Rows are points. Each table stands for the endless flat space through its points: a line for two points, a plane for three, and so on. The two share one point or none. Which?

First:
[[ 33 -24 -35  39]
 [ 26 -22 -27  34]]
Second, 3 rows:
[[  9  -7 -26  28]
 [ 17 -21  -8  28]
 [ 45 -24 -11  60]]
They share: [ 12 -18 -11  24]

First (4 x 6):
[[-19  -5  -5  39 -22  45]
 [-34 -20   4  25  -9   2]
 [ -1 -17 -23  -7  -6  -7]
 [ -9 -20  -3  17 -23   6]]
Second (3 x 6):
[[-23 -22  -1  41   3  20]
 [-23 -15  -2  47   5  18]
 [-23  17 -23  23 -13   6]]
They share: no point

First:
[[ 10 -16 -18 -39  13   2   1  -3   8]
 [ 11 -18 -23 -36   9  -5   0 -10   3]
 [  8   3 -28   5 -24  -4  28   1  18]]
Second:
[[  7   5 -22 -21  -1   2   9  -3  26]
 [  3  15 -28 -29  13 -10  -1 -13  42]]
They share: no point

First (4 x 11):
[[ 11  -1  19  -1  20   6 -46  -5  -5  18 -15]
 [ 15 -18 -15  45  -1  48 -23  47 -26  -7 -10]
 [-19 -54  12   5  20  40 -47   3 -17 -18  17]
 [  5 -15   9  11  20  16 -56  -3 -11  12  -7]]
Second:
[[  4 -39  23  22   5  35 -22  -9  14  10 -16]
 [ 34   9  29  10  17  11 -10  15 -10  10  14]
 [  4  -2   2  -1  13   9 -34  37 -22 -25 -16]]
They share: no point

First (3 x 14):
[[ 24  38  30  21  51  24   9  43  15 -43  15 -40   4  30]
 [  2  11  29  31  -5   8  12  -4  33  15  -3  25 -58  26]
 [ 10  20  40  29  17  13  15  18  24  -2   6   3 -33  25]]
Second:
[[ 34  19   0  28  29  32   9  23  27 -11  44   0 -54  37]
 [ 29  27  32  51  11   6  -3   5  34 -32  25   1 -38  33]
 [ 36  43  38  36  11   2   5   5  31 -45  14   0 -38  29]
 [-20  25  59  22  21  12 -23  21  20 -31 -49 -12  11  23]
 [ -9  31  52  12  28  13 -11  23  16 -32 -43 -14   3  21]]
They share: no point

First (2 x 18):
[[-25  32  13  17  31  -8  -4  20  34  25  -7  10   3  -5 -22  -8 -13   8]
 [ -1  16  29  13  19 -36  24  16  10   5 -23  10  35 -21 -14  -4 -25 -12]]
Second (5 x 18):
[[-25  21  48  34  -1 -28  -6  -6  -2  31 -20  23  14 -11   4 -13 -21  17]
 [-34  14  54  -8  15 -30  50  28  36  20 -30  16  20  -6  -6 -34  15   6]
 [-37  15  58  14   9 -48  12  30   2  11  -8  19   0 -27   6  -5 -23  13]
 [-15   9  12   4  13 -23  12 -21  -6  50 -13 -30   2  13 -25 -71  23   1]
 [ 15  31  10  38  13   4   4 -26  26  31 -44  23  60   5 -22  -9 -19  -7]]
They share: [ -7  20  25  14  22 -29  17  17  16  10 -19  10  27 -17 -16  -5 -22  -7]

First (5 x 24):
[[  2   6 -20   6 -38  -6  41  22 -10  55 -14 -14  -1   7   0 -21 -11 -26
   -1   0  -8   2   8 -13]
 [-18  29   1   9 -16  18 -16  12 -40  69 -33 -37  30   0 -29  34   4  43
  -19  52 -39 -69  33  20]
 [  4  15 -28  21   0  36  -2  45 -25  58 -26 -25   1  10  -8  10 -21  13
  -12  30 -19 -38  19  41]
 [-16  32  28 -23 -15 -26  19 -23 -43  23  -9 -19  38 -31 -42  32  30  29
  -25  47 -11 -61  30 -30]
 [ 26  21 -19  -1  19   2  43  36 -22   8   8  -6 -11 -17  -9  -1 -12 -17
   -9  19  29 -18  14   5]]
Second (5 x 24):
[[ 11   2 -24 -15 -16   6  58  17 -18 -11 -11 -19 -14 -23  -7 -17  13  -4
   -7   0  16 -15  26 -18]
 [ -2  15  -4 -21 -35 -10  41  26 -17   0 -10 -34  -7 -40  -4   3   9 -11
  -18  13  -4 -44  22   0]
 [-28  39  12 -11   3   4 -29   4 -21  62  18  30  47  24 -20  43 -33 -19
  -34  39  -6 -52  20  36]
 [ 22 -16 -32  -4  39  19  39   2 -38   0  -7   7 -15   3 -21 -21   6   2
   -5  17  25   7 -17 -36]
 [ 35   6  -6  25  -8 -12  68  27 -28  19 -41 -27   6 -41 -31 -15  21  32
  -13  16  -6  -1  26  -8]]
They share: [  4  12  -7  -6  -3   0  28  15 -25  19  -8  -7   7 -14 -17   4   0  -2
 -18  21   2 -26  13  -1]

First:
[[-22 -42 -10  -9  31 -22 -10   5  -1 -20   5  -6  14  17  21 -12  -2  -8
   -3   7   8 -14 -28   7]
 [ 12   0 -13 -16  44 -47 -23  16  15   3  12  26   3   6  12 -27 -12 -10
    3  26 -24  27 -17   5]
 [-36 -42 -13  -4  20 -11   1  -2  -3 -21  12  -4   9  18  24 -15  -6 -10
    3   8  12 -21 -29   5]]
Second (4 x 24):
[[-13  -2 -17  17  38 -47   5  12  21  -8  11  17  -4  14  13  -9 -14   1
   24  11 -15   4 -32 -12]
 [-30  -4 -22  -2  21 -23   3  -8   9   5  28  23   4  11  12 -34  -4  -7
   19  23  -8  10 -19   9]
 [-28  -6  16 -30   9 -15  -5  20 -23  -7 -16  33  34 -31  14  -4   0 -37
   11  39  30  34  19  27]
 [-14 -37 -20 -33  16   1 -19  -6  -3 -10  33  12  -7  19  32 -48 -24 -24
  -16  27 -10  -8 -23  11]]
They share: [-18 -14 -16  -7  25 -24  -4   3   7  -6  19  18   0  11  19 -26 -14 -12
   9  21  -8   4 -22   3]

First, 4 rows:
[[  5  12   6  27  -2   8  17  22   4  10  -3  15   9  20 -37 -10  10 -15
   30  -5 -26  16   3 -22]
 [-14 -20 -15  25 -25  -4  26   4 -11  34  -5  19  31  -5  -7  25  -6  12
   -6  -8  -9 -17 -12  -4]
 [  0 -34  11   5 -22  12  -2  11  -9  22 -31   1 -10   8  13  41 -13  -3
   13  12   6 -11  -4 -14]
 [ -3 -10 -10 -13 -25   0 -17   5 -24  46 -25  13   8  11  -5  20 -25 -12
   37  33  27   4   5 -20]]
Second (5 x 24):
[[ -5   4   9  38  -7  14   4   9 -10 -17  -3 -19  -9  -1   6   4  31  24
   -9 -29 -35 -31  16  -8]
 [ -6 -24   3  17 -15  23  20  17  -7  17  -4  10  12  15  -7  39   8   5
    8  15 -11   6  13 -10]
 [-21 -12  -1  10 -12  24   9  25 -15  29 -11   5   8  15  -2  43  23   8
   -7  18  -9  -2  33   7]
 [ 10 -25  -5  42 -16  32  10  12   8 -38  18 -10  11  13   1  -2   3  22
   18 -31 -38 -19  -6 -31]
 [ -8  29  22  40   7   2  20   5 -34   0  -1 -25 -12  -9  -1  23  50  39
  -28  -9 -38 -13  41   2]]
They share: no point

First, 2 rows:
[[  2  24  -8  23 -14 -27   4  31   2  32  -5 -39  25 -32  33  -1   1  -6
   29 -35   8 -34  -4   0]
 [ -1  18  -1  24  -7 -24   2  29   4  27  -4 -35  20 -28  30   1  -3  -5
   26 -32   9 -28  -3   6]]
Second, 5 rows:
[[-44  13  23  38  14 -40  15  27  25  17  -3 -20  14 -40  22  22  -9  -9
   25 -32  -7  15  15  33]
 [-27  20   7  18 -15   9   1  17  23  -5 -26 -46  16 -28  17   6  21  12
   15  -4   5 -13   9  13]
 [-21  10  13  24   1  -8   2  23  24  11 -14 -33  10 -26  20   5   5   5
   18 -20  -1  -8   5  22]
 [ 51 -33  -3  11  28  -8 -38  25  11  45  11 -16 -23   3   3 -39 -27   4
   16 -52 -14 -21 -20  35]
 [-10   3 -13  18   4 -28 -27   7  -5   1   3 -30   2 -36 -18  -4 -13  -9
   23 -28  -7  21  19  31]]
They share: [ -7   6  13  26   7 -18  -2  25   8  17  -2 -27  10 -20  24   5 -11  -3
  20 -26  11 -16  -1  18]

First:
[[-19  -2 -19  12  25 -25  11 -12  17   2   1  11 -18 -17   6  17 -25  12
  -25  -7  -5   0 -33  12]
 [ -1  36 -59  24  45 -11  11  26  -3  22 -29 -21   4 -13  24   7 -55  46
   -7  27 -13 -28  -7  48]
 [-18  37 -51  13  47 -16  18  35 -22  31 -21  -6   8 -18  27  12 -74  81
  -12  30  -7 -27  -4  80]
 [ 33  14 -24   1  44 -50  16 -10  -5   3 -24 -69 -41  -7 -11  -6   4 -65
  -26   2   1 -26 -76 -10]
 [ 22  36 -15  11  23 -19  15  41 -15  41  -5 -12 -12 -65  -4  22 -32  26
  -12 -15 -13  12 -22  59]
 [ -2  13 -62  30  48 -19   3 -19  28 -14 -34 -38  -9  26  18  -5 -23 -14
  -17  33  -7 -41 -31 -18]]
Second:
[[  9  13 -17  45  32 -10  21  -9  20   0 -18 -20   1 -22 -17   5 -14  18
  -23   6   0   6 -10  -3]
 [  1   5   2  59  41  -8  37  -4  37   5 -33 -30  -3 -26 -23 -10  -9  17
   -3  18  15   2  -3  -4]
 [ 20  28 -47  20  17 -16  -6 -13  -8  -6   6  -3   5 -15  -5  31 -23  17
  -55 -12 -24   8 -24   2]]
They share: no point

First:
[[-14  33  33  42  15   4 -24   5 -16  15  -2  -6  14  41  -7  -4  17  26
   20  -4  17  -4 -20  40]
 [ -2  21  -9   6  33 -38 -18  29 -22   9  28  24 -10  -1  23  32  29 -22
    2  20  41   8 -32  10]]
Second (6 x 24):
[[  7  30  20  23  28  -6 -23  23 -40  22  34  18   0  43  17   7  34  15
   23  24  11  23 -22  18]
 [-10   4   5  10   1 -14 -19  -8  -6  25 -12 -16 -11 -29   4  70  26 -26
    0  -4  58 -12 -34  55]
 [  9  27 -11 -15 -11 -11  -9  -2 -55  35  17   5   3  18 -19  35  49 -29
  -20  12  68  25 -46  40]
 [-17  50  28  63  49 -27  -8  46 -11 -24   8  22   2  45   1 -45   0  20
   12  -2   5 -16  -3  10]
 [  8  21  16  32  32   8 -18  -6   8  19  -7 -16 -53 -39  22  35  36 -13
  -16  13  45  -9 -10  43]
 [-13  40  -2  16  28 -24 -23  18 -17   7  17  17  11  29   0 -10  25   1
   -4   9  40   5 -34  11]]
They share: [ -8  27  12  24  24 -17 -21  17 -19  12  13   9   2  20   8  14  23   2
  11   8  29   2 -26  25]

First (4 x 24):
[[  6  25 -23 -10  -9 -19  10  50 -17   0 -11  35   5   6 -30 -47  20  -6
   17   6 -43 -17  15  20]
 [ 37  15  52 -24 -26   6  46  -7   3 -51  42 -11  46 -81  21  20   1  38
   35  36 -11  -8  54   4]
 [ 11  13 -24 -17 -21 -38  -7  53 -21 -22   5  12  -6   1 -15 -24  21   2
   12  14 -48  12  -4   5]
 [ 22  21   5 -12 -11 -15  24  38  -9 -10  -9  25  25 -18 -10 -35   0  10
   27  18 -45  -5  23  -2]]
Second (5 x 24):
[[ 30  24  31 -37 -36  23  54  25  -1 -29   5  26   2 -35  27 -17   2   9
    4   0 -24 -10   5  15]
 [-13 -18   2 -45 -23   0  30  42 -27 -43   0  25  24   0 -16 -13  21  12
   28   7 -44 -33  41  34]
 [ 33  33  26 -25 -26  15  37  22  10 -11   0   2  -9 -42  20 -34   3   4
    7  23 -25   7  -4  13]
 [ 12  12  21 -35 -18  17  26  31   9  -5 -19 -12 -12 -29   1 -53   6   3
   20  42 -38   4   3  27]
 [ 25  27  13 -20 -25   3  44  21  -6 -27  12  18  10 -26  25 -10  12  -2
    2  -1 -27  -5   7   9]]
They share: [ 16  18   1 -18 -20 -15  16  29 -12 -27  18  10  13 -27  -9 -13  19  11
  20  18 -29  -8  24  16]

First, 3 rows:
[[  1 -14 -22  -3  -4  50  -2 -11  23 -25  17  36  50 -14  42 -13  25   3
   15 -33  -2   6   5 -25]
 [  9  15   0 -12 -10  15  13 -29  29 -46   7  31  54 -43  18 -13   9 -21
    5 -13 -26  12  16  -2]
 [ -8  12 -10   8   8  22  17 -10  18 -32   2  18  35 -33  20   1  15 -19
   21 -17 -17  15  18  -8]]
Second, 6 rows:
[[-50 -23 -31   3  42  30  58  12  -6 -53  21 -14  13 -48 -19  24  27 -65
   25 -37 -13 -47 -38 -44]
 [ 22  -3 -37  15  19  38  12  21  -3 -28  23  16  29 -57   2  11  16  17
   20 -17  -9  34  18  14]
 [-29  -9 -27 -39  -4  61  36  32   0  -2 -19  18  19  -9  11   0  22  -3
   16 -35  -1  22   9 -15]
 [-36  36  26 -10 -16  45  -3 -21  45 -10 -48  32  34  26  66   5  13 -33
   27 -26 -17  28  54  -3]
 [-15   6 -25 -17  28  32  25  21  -7 -43  -3   4  28 -39   5   9   3  -4
   -3   0  -3  16   2  -4]
 [-49 -16 -19   1  -4  16  35  -5  19 -27 -21  12  38   3  19 -13   1 -32
   19 -10 -19  24  20 -44]]
They share: no point
